Rows are points. The points of each table are mixes of a few directions, plus a little noise. How many directions does each table use, and how many do they share? Where both have some left over, give the other angles between the two spaces (their principal angles), to ten degrees, smallest first.

First, 5 rows:
[[-26  -3]
 [-62  -6]
 [ 45   4]
 [ 45   4]
 [ -2   0]]
Second:
[[ 79   8]
 [-39  -4]
 [-19  -2]
 [  2   0]
 [-23  -2]]
Directions: first 1, second 1, shared 1

First:
[[  7   0  21 -29]
 [-20   0 -56  77]
 [ 16   0  46 -63]
 [ -2   0  -6   9]
 [ -2   0  -5   7]]
Second (7 x 4):
[[ 29 -19  18 -53]
 [ 16 -32 -65  39]
 [ 26 -25 -14 -19]
 [-14  21  31 -11]
 [  1   6  24 -24]
 [-23  26  25   5]
 [-36  24 -19  63]]
Directions: first 1, second 2, shared 1

First (9 x 8):
[[  3  10 -37  95  22  19 -45  14]
 [  0  -2   6 -16  -4  -3   8  -3]
 [  0   1  -2   7   2   1  -3   1]
 [ -1  -3   9 -23  -5  -5  11  -4]
 [  0   0   0   0   0   1   0   0]
 [ -3  -9  31 -81 -18 -16  39 -12]
 [  3  10 -35  92  21  18 -44  14]
 [ -1  -3  12 -29  -7  -5  14  -4]
 [ -2  -6  17 -45 -10  -9  22  -7]]
Second (7 x 8):
[[-14 -23   9  13  11  -3  21  12]
 [ 27 -11 -14   9 -19  25  32   4]
 [-10 -27 -23   4  -3  19  25  -3]
 [ 19  -1  12  12  -6   3  18  12]
 [  2  75  11 -39   2 -34 -93 -27]
 [ -3  24  -7 -17  -1  -6 -34 -15]
 [-22 -36  12  19  16  -3  32  17]]
Directions: first 1, second 3, shared 0; angles 90

First (7 x 9):
[[ 23  41  -8  25 -15   9  17 -43  21]
 [ 11  34  13  23   1 -49 -19 -11  -1]
 [-14 -95  25   1 -28  -9   0  56  11]
 [-19  23 -11 -35  44  -1 -23  11 -38]
 [  1 -20  -9  -4 -13  35  21  -3  12]
 [  9  56  -5   8  15 -19 -10 -27  -8]
 [-11 -40  -6 -17  -4  34  13  17   2]]
Second:
[[  0 -40  26 -21 -46  16  -4 -36 -44]
 [-12   3  -2 -21  21  -3 -14  10 -24]
 [-32  -4   1 -59  40  -3 -37  17 -72]
 [  7 -12   8   6 -23   5   7 -15   2]
 [  8  -2   1  13 -12   1   9  -6  15]
 [ 17   5  -2  33 -19   1  21  -7  42]
 [-28  24 -16 -37  66 -13 -30  39 -33]
 [ 18  18 -10  40  -3  -5  21   5  56]
 [ 23   8  -5  47 -23   0  28  -7  59]]
Directions: first 3, second 2, shared 1; angles 70

First:
[[  0  -1   0   1  -1   0   1   0   1  -1   1  -1]
 [  9 -11  -9  14 -22   2  41  -5  59 -65  38 -32]
 [ 13 -17 -13  20 -33   4  60  -7  88 -95  57 -47]
 [ -5   6   5  -8  13  -2 -23   3 -34  37 -22  19]
 [-10  13  10 -15  25  -3 -45   5 -66  72 -43  35]
 [ -8  10   9 -13  20  -2 -37   4 -54  59 -35  29]
 [ -2   3   3  -5   7  -1 -12   2 -18  19 -12  10]
 [ -6   8   7 -10  15  -2 -27   3 -40  43 -26  21]
 [  7  -8  -7  10 -17   2  29  -3  44 -47  28 -23]
 [  3  -4  -3   5  -8   1  14  -2  20 -22  13 -11]]
Second (11 x 12):
[[ -8 -52   4  28   7   9  18  -1 -23 -52  23 -33]
 [  4  30 -43 -18   5  23  13  -1  14  24  13  13]
 [ -6  40  -3  11 -27  -1 -36   2  19   3   0  21]
 [  8  46   3 -19   1   2  -9  16  11  28 -16  11]
 [-11 -38   6  45  25  20  17   5 -23 -84  54 -55]
 [  3  37   4 -16  40 -16 -19 -28   6  40  11  21]
 [  3 -31  11 -18 -28  -3   6  25 -27  29 -58   9]
 [  3 -65  13  26  -3 -10  45 -18  25 -79  38 -46]
 [ -4 -39  13 -14 -38 -15 -16   9 -35  46 -69  31]
 [ -5   9 -17   3  -1  -1 -11 -20   9   9  14  16]
 [ 14  63  12 -27  18  -7  -9  10  23  35 -10  11]]
Directions: first 1, second 6, shared 1
